Every row gives one point. Each copy is the shape, with its points in the same order, turned, moved and blurred by noise. Some copies are also mirrored. Which?
In the rows, 128 means zero.

Shape (9 x 3):
[[123  86 120]
 [149 143 108]
 [164 126 151]
 [157 127 120]
 [140 144  97]
 [154 134 130]
 [ 27  74 101]
 [ 19 139 102]
 [154  91 100]]
Copy 1:
[[143 112 152]
 [149 160 107]
 [115 168 144]
 [138 160 131]
 [161 154 113]
 [120 171 127]
 [154  21 110]
 [146  49  52]
 [168 141 159]]
Copy 1 is: only turned
Copy 2:
[[122 151 135]
 [176 113 144]
 [148 109 190]
 [161 118 163]
 [168 111 134]
 [157 108 169]
 [ 63 143  50]
 [103  89  44]
 [150 163 151]]
Copy 2 is: mirrored

Shape (10 x 4):
[[127 147 176 118]
 [165 120 110  78]
 [146 136  87 139]
 [144 144 103 169]
 [ 96 109 180  87]
 [110 152  86  23]
 [114  28 126 149]
 [100  73 103 162]
 [105 123 154 142]
 [143 155  94 160]]
Copy 1:
[[153 140 100 179]
 [ 79 110 126 150]
 [132 108 153 111]
 [169  98 144 112]
 [121 182  88 171]
 [ 53 162 180 182]
 [117 165  62  55]
 [137 155 119  67]
 [156 160 109 131]
 [161 102 162 122]]
Copy 1 is: only turned
Copy 2, 10 rows:
[[ 78 113 139 119]
 [170 132  95 132]
 [117 193 134 113]
 [105 183 139  88]
 [114  61 161 147]
 [173 141 120 210]
 [165 116 196  41]
 [140 158 211  84]
 [ 98 129 173  99]
 [ 95 186 141 106]]
Copy 2 is: only turned
Copy 3, 10 rows:
[[ 83 111 129 100]
 [ 92 140 141 186]
 [141 158 109 152]
 [146 168 103 116]
 [ 88  62 148 121]
 [ 82  81  88 228]
 [182 104 205 132]
 [188 111 148 128]
 [123 104 131  96]
 [141 166  90 130]]
Copy 3 is: mirrored

Shape, 9 rows:
[[ 87 156 137  68]
 [115  90 128 140]
 [149 107 142 116]
 [ 95 109  75 151]
 [120 120  73  80]
 [ 67  81  59 171]
 [154 168 156 144]
 [159  80 178 140]
 [175 173 138 120]]
Copy 1, 9 rows:
[[131  85 143 164]
 [ 97 167  99 130]
 [151 163  98 132]
 [ 67 130  84  91]
 [121  86  60 127]
 [ 28 140  82  85]
 [172 144 144  89]
 [153 205 112 139]
 [187 124 126  92]]
Copy 1 is: only turned
Copy 2:
[[107 145 119 193]
 [111  99 115 105]
 [116  96 155 129]
 [159 110  77 109]
 [157  85 102 178]
 [153 104  40  86]
 [136 151 183 124]
 [ 83  86 172  90]
 [158 135 194 147]]
Copy 2 is: mirrored
Copy 3, 9 rows:
[[ 95 143  66 178]
 [142 104 136 167]
 [163 102  91 139]
 [ 93  76 158 152]
 [104  63  83 179]
 [ 87  71 184 174]
 [152 146  95  95]
 [214 115 121 135]
 [138 134  70  86]]
Copy 3 is: mirrored

Shape:
[[108 100 107 123  89 164]
 [124 107 161 156 122 167]
 [ 91 123 141 137 146  28]
 [100 196 144 103 149 148]
 [ 88 102 127 142 118 127]
 [105 142  37 148 100  64]
 [172 165 168 110  41 145]
 [148  98 135 124 151 128]
 [117 186 138 150  96 163]
 [215 144  73 105 136 144]
 [187 201 139 107 143 141]]
Copy 1, 11 rows:
[[146 179 107 101 117  78]
 [109 168 147  96 119 127]
 [ 87  43 104 134  94 100]
 [138 158 126 170  53 149]
 [107 140 120 104 104  79]
 [104 115  38 176 142  59]
 [167 167  67  87 127 194]
 [135 119 155 121 140 115]
 [111 190  91 140  91 154]
 [179 153 119 186 196 143]
 [156 149 127 185 124 199]]
Copy 1 is: only turned
Copy 2, 11 rows:
[[160 183  99 112  84 105]
 [181 162 121 151 114 140]
 [ 69 127 177 171 124  73]
 [ 91 148 107 111 137 178]
 [135 169 135 146  84 110]
 [ 81 101 100 112  62  46]
 [154 176  40 133 188  99]
 [164 139 157 116 131 112]
 [130 145  57 142 121 153]
 [172  91  99  45 147  97]
 [130 102  88  88 188 152]]
Copy 2 is: only turned
Copy 3 (11 x 6):
[[140 115 190 115 100 137]
 [140 116 160  58 122 122]
 [ 75 102  66 123 125 176]
 [115  94 127 132 132  53]
 [125  90 148 104 107 153]
 [108 127 106 174  32 171]
 [ 70 195 196 103 128  89]
 [157 137 125  98 138 142]
 [100 123 159 100  87  62]
 [189 205 126 152 101 105]
 [130 181 112 126 131  51]]
Copy 3 is: only turned

Shape, 9 rows:
[[166 127  73 116  89 102]
 [175 109 174 154 163 172]
 [122 177 147 104 182  74]
 [141  84 144 101  88  88]
 [ 84 165  73  72 171 186]
 [145 135 119 107 108 169]
 [165 164 141 113  95  99]
 [125 163 175 113 145 187]
 [ 84  72 133 179 158 115]]
Copy 1 (9 x 6):
[[195 108 173 137 127 120]
 [122 219 122 145 125  80]
 [ 81 152 223 102 115 135]
 [175 140 134  74 113 134]
 [ 92 128 178 167 228 171]
 [153 144 141 134 178 102]
 [147 124 186  95 129  77]
 [ 85 174 136 124 181  81]
 [102 154  96 142  80 163]]
Copy 1 is: only turned
Copy 2 (9 x 6):
[[128 135 212 131 138 163]
 [144 183  80 120 107 159]
 [ 86  61 100 102  97 145]
 [113 120 153 203 133 171]
 [ 66 137 148  88 147  24]
 [132 163 164 138 115  97]
 [152 116 171 148  79 153]
 [129 151  94 139  81  82]
 [145 113  76 133 204 144]]
Copy 2 is: mirrored
Copy 3:
[[ 97 109  62  91 113  91]
 [130 157 180  76 127 166]
 [ 61 131  91 157 153 199]
 [132 136  83 131  65 128]
 [ 53  65 166 168 176 104]
 [123  86 139 108 125 114]
 [127  97  71 101 123 162]
 [135  93 173 133 152 171]
 [118 208 132 158 138 108]]
Copy 3 is: only turned

Shape:
[[136 110 104 154 139 136  99 106]
 [101 110 110 125  90 162 100 124]
 [134 144 109 121  91 152 128 124]
 [ 93 154 134 119 127 102 118 100]
 [133 109 125 112 142 102 109 190]
 [129 155 114 119 132 140 136  93]
 [135 138 109 110  93 112 100  97]
 [132  90 102 116 129  94 159 107]
 [ 94 149 249 143 137 116 121  94]
 [130 149 122 122 101 146 102 116]
 [129 147 102 166 114 106 124 101]]
Copy 1, 11 rows:
[[122  99 127 110 146 116 102 114]
 [ 94 161 121 101 128  94  86 104]
 [139 163 113 123 145 109 104 125]
 [ 95 144 134 146 145 142 150 107]
 [108 112  71 101 102 104 156 147]
 [144 146 149 133 161 117 142 115]
 [108 140 109 153 177 113 107 122]
 [127  99 128 171 122  81 135 106]
 [ 49 143 196 134 120 173 142 186]
 [120 155 124 114 162 127 112 128]
 [141 116 123 153 142 147 108 108]]
Copy 1 is: only turned
Copy 2, 11 rows:
[[127 113  95 113 138 146 141 153]
 [135 128  93  82 142  94 123 115]
 [140 111 126  97 115 119 104 109]
 [148 127 152 129 161 123 157 105]
 [108 190 143 128 116 113 121 159]
 [155  89 141 121 125 128 139 124]
 [138 126 132  86 125 146 147 100]
 [105 127 115 149  90 129 167 108]
 [234 168 123 182 188 134 138 102]
 [152 121 127  90 138 130 118 117]
 [114 103 126 127 152 162 128 109]]
Copy 2 is: only turned
Copy 3, 11 rows:
[[147 145 138 129 134  95 104 151]
 [141 134 101 175 135 126 116 126]
 [124 114 113 139 117 148  97 128]
 [138  82 136 132 104 100 149 129]
 [123 154 159 108 149 126 142  72]
 [116  95 140 129 113 119 114 158]
 [154 104 146 153  97 123  97 118]
 [163  97 181 125 165 133 123 137]
 [ 99  34 102 123 142  24 134  90]
 [124 115 118 144 104 120 101 123]
 [167 107 126 102 110 112 108 147]]
Copy 3 is: only turned
Copy 4 (11 x 8):
[[147 112 152 156 113 126 152 118]
 [115  95 116 144  87 123 134 153]
 [108 119 129 142 117 145 109 148]
 [159 171 124 152  92 136 121 139]
 [150 145  91 126 164 107 163 152]
 [132 139 142 151 112 124  93 119]
 [165 114 134 132 104 159 108 160]
 [149 140 157  80 122 114 128 130]
 [148 213  71 154  65 185 141  70]
 [129 114 120 163 105 149 109 145]
 [147 155 169 155 112 151 132 140]]
Copy 4 is: mirrored
